Every row gives one point. Two turns around zero, p and q, are shown by what they do to some points. Write where each new point lands after one turn and then the other. Backwards means that the second turn is done in reverse. Each puzzle has new turns, and all numbers are rounded.

Turn p:
[-0.24  0.05] -> [-0.08  0.23]
[-0.06 -0.09] -> [-0.11  0.00]
[ 0.40 -0.14] -> [ 0.09 -0.41]
[-0.16  0.42] -> [0.27 0.36]
[ 0.06 -0.24] -> [-0.17 -0.18]
Turn q:
[-0.09  0.20] -> [-0.22  0.04]
[0.32 0.21] -> [0.00 0.38]
[ 0.12 -0.16] -> [0.20 0.01]
[-0.34 -0.25] -> [ 0.02 -0.42]
Where do these land?
q, then p: [-0.47  0.16] -> [-0.46  0.18]
p, then q: [0.16 0.03] -> [0.16 0.02]
q, then p backwards: [-0.04  0.21] -> [-0.17 -0.12]
q, then p: [ 0.28 -0.33] -> [ 0.27 -0.34]
p, then q: [ 0.06 -0.08] -> [ 0.06 -0.08]

Turn p:
[ 0.28 -0.12  0.02 -0.39] -> [ 0.34  0.07  0.20 -0.29]
[ 0.04 -0.33 -0.09 -0.25] -> [ 0.09 -0.11  0.36 -0.17]
[-0.19  0.29 -0.23  0.53] -> [-0.47 -0.12 -0.45  0.14]
[-0.29  0.24 -0.03  0.24] -> [-0.33  0.10 -0.20  0.21]
[0.04 0.02 0.06 0.38] -> [-0.05 -0.22 -0.25  0.20]
[-0.04 -0.13  0.21 -0.26] -> [0.19 0.13 0.26 0.07]
[ 0.16  0.03  0.08 -0.24] -> [ 0.23  0.14  0.06 -0.13]
Turn q:
[ 0.18 -0.02 -0.27  0.16] -> [ 0.09  0.06 -0.31  0.15]
[-0.24 -0.46 -0.22  0.06] -> [-0.46 -0.01 -0.09  0.32]
[0.08 0.16 0.30 0.11] -> [ 0.25 -0.19  0.17 -0.07]
[-0.08  0.50  0.23 -0.22] -> [ 0.29  0.20  0.35 -0.34]
[-0.25 -0.14 -0.26 -0.02] -> [-0.26  0.21 -0.02  0.19]
[ 0.31 -0.04  0.21 -0.09] -> [ 0.09 -0.27 -0.10 -0.25]
Where do these land?
q, then p backwards: [-0.09 -0.05 -0.18 -0.20] -> [-0.15  0.21 -0.13 -0.06]
q, then p: [-0.03  0.25 -0.23 -0.08] -> [ 0.01  0.20 -0.25 -0.14]
q, then p: [ 0.07  0.31 -0.27  0.08] -> [ 0.05  0.06 -0.35 -0.23]
p, then q: [ 0.03 -0.14  0.33 -0.03] -> [ 0.22 -0.25 -0.12  0.06]
q, then p: [-0.12 -0.47  0.35  0.36] -> [-0.06 -0.49  0.26  0.42]
p, then q backwards: [ 0.36  0.12 -0.24 -0.31] -> [ 0.27  0.30  0.07 -0.36]
q, then p: [-0.22 -0.02  0.24  0.18] -> [ 0.17 -0.13  0.00  0.31]

Turn p:
[-0.07  0.26 -0.31 -0.35 -0.23  0.07 -0.15 -0.14] -> [ 0.19  0.05 -0.40  0.09 -0.16 -0.37  0.14 -0.06]
[-0.31 -0.18 -0.06 -0.33  0.10  0.23 -0.17  0.16] -> [ 0.15 -0.35 -0.35 -0.22  0.06  0.01 -0.15 -0.12]
[ 0.07 -0.28 -0.14  0.17  0.07 -0.10  0.46  0.25] -> [ 0.24 -0.12  0.31 -0.06  0.05  0.35  0.16  0.32]
[-0.27 -0.37 -0.20  0.07 -0.24 -0.27 -0.24 -0.03] -> [ 0.03 -0.33  0.14 -0.16 -0.51 -0.13 -0.07 -0.01]
[ 0.26  0.05 -0.08 -0.27  0.22  0.07 -0.14 -0.25] -> [ 0.15  0.05  0.02  0.06  0.28 -0.31  0.05 -0.28]
[-0.01  0.21 -0.13  0.38 -0.27 -0.20 -0.27  0.10] -> [-0.22  0.07  0.07  0.26 -0.36 -0.18 -0.19  0.28]
[ 0.21 -0.32  0.24  0.26  0.27  0.30  0.42 -0.01] -> [-0.17 -0.14  0.32 -0.07  0.47  0.41  0.25  0.03]
[ 0.32  0.19  0.46  0.18  0.16 -0.17 -0.08  0.10] -> [-0.20  0.35  0.25  0.23  0.17  0.19 -0.31 -0.14]
[-0.28  0.42  0.02  0.29  0.03 -0.12  0.33  0.01] -> [-0.17  0.42 -0.08 -0.20 -0.05  0.09  0.05  0.44]
[ 0.08  0.00  0.21 -0.40 -0.11  0.20 -0.16 -0.18] -> [ 0.00 -0.01 -0.27  0.08  0.06 -0.04  0.08 -0.48]
Turn q:
[-0.04  0.26 -0.44  0.13  0.34 -0.21 -0.34  0.24] -> [ 0.17  0.01  0.03  0.26  0.19 -0.51  0.08  0.47]
[ 0.18 -0.22  0.19  0.31 -0.14 -0.01  0.05  0.36] -> [ 0.08  0.05 -0.16 -0.35 -0.42 -0.01  0.02  0.16]
[-0.32 -0.32  0.37 -0.37 -0.40 -0.05 -0.21  0.11] -> [-0.32 -0.24 -0.35 -0.39  0.12  0.01  0.31 -0.39]
[-0.10 -0.03 -0.19 -0.19  0.01  0.34 -0.04  0.14] -> [-0.15  0.17 -0.30  0.06  0.23  0.04 -0.13  0.08]
[-0.22  0.15 -0.06  0.29 -0.17  0.14 -0.02 -0.20] -> [ 0.18 -0.29 -0.04  0.04  0.05  0.02 -0.35 -0.05]
[-0.23 -0.01 -0.25 -0.44 -0.09 -0.39  0.09  0.14] -> [-0.45 -0.21 -0.07  0.30  0.06 -0.10  0.37  0.05]
[ 0.21  0.02  0.34  0.17  0.12  0.13  0.09 -0.31] -> [ 0.26  0.14  0.30 -0.18 -0.05  0.23 -0.12 -0.20]
[ 0.29  0.19 -0.13 -0.28 -0.12 -0.28  0.12 -0.31] -> [-0.22  0.06  0.35  0.35 -0.12 -0.11  0.04 -0.30]
[-0.01 -0.15 -0.35  0.31  0.25  0.29 -0.20 -0.03] -> [ 0.45  0.17 -0.28  0.19  0.12 -0.05 -0.16  0.19]
[ 0.07  0.14  0.14 -0.03 -0.04  0.09  0.29  0.33] -> [-0.29  0.08  0.07 -0.20 -0.14  0.13 -0.11  0.25]
[ 0.17 -0.02  0.39  0.10  0.24 -0.03  0.17 -0.46] -> [ 0.29  0.08  0.45 -0.09 -0.02  0.34  0.05 -0.26]
Where do these land?
q, then p backwards: [-0.02 -0.19  0.25  0.11 -0.05  0.04 -0.19  0.13] -> [-0.29 -0.04 -0.07 -0.21  0.07 -0.02  0.11 -0.13]
p, then q: [ 0.09  0.11 -0.22  0.28  0.19  0.15 -0.16  0.18] -> [ 0.16 -0.04 -0.10 -0.18 -0.01 -0.15  0.27  0.31]
p, then q: [ 0.23 -0.01 -0.16 -0.70  0.11 -0.22 -0.01  0.08] -> [ 0.21  0.42  0.38  0.24 -0.29 -0.21 -0.08 -0.27]
q, then p backwards: [ 0.17 -0.11  0.09 -1.00  0.05  0.17  0.25 -0.20] -> [ 0.34  0.23  0.84  0.19 -0.08  0.27  0.21 -0.40]
p, then q: [-0.80 -0.01 -0.10  0.28 -0.33 -0.02  0.02 -0.06] -> [-0.67 -0.23 -0.56  0.12  0.00 -0.07  0.05 -0.06]
q, then p backwards: [ 0.01 -0.22 -0.10  0.12  0.09 -0.03 -0.13 -0.17] -> [ 0.13  0.01 -0.11 -0.29 -0.08 -0.02  0.07  0.05]
p, then q backwards: [ 0.26 -0.06 -0.16  0.16 -0.15  0.11 -0.06  0.24] -> [-0.16  0.10 -0.32  0.07  0.09 -0.17  0.18 -0.10]
q, then p: [ 0.18  0.02  0.21  0.19  0.02 -0.17  0.10  0.06] -> [ 0.02  0.07 -0.12  0.16 -0.13  0.22  0.07 -0.20]
q, then p backwards: [ 0.25  0.48 -0.07  0.11 -0.04 -0.03 -0.18 -0.23] -> [ 0.27 -0.03 -0.09  0.08  0.26 -0.32 -0.36 -0.07]
q, then p: [-0.53 -0.02  0.20  0.27  0.07  0.03  0.08  0.10] -> [ 0.30 -0.47  0.02  0.05  0.25  0.16 -0.02 -0.13]
q, then p: [ 0.16  0.00  0.08  0.19  0.06 -0.04  0.28 -0.14] -> [-0.23 -0.03 -0.12  0.25 -0.01  0.14  0.07 -0.14]
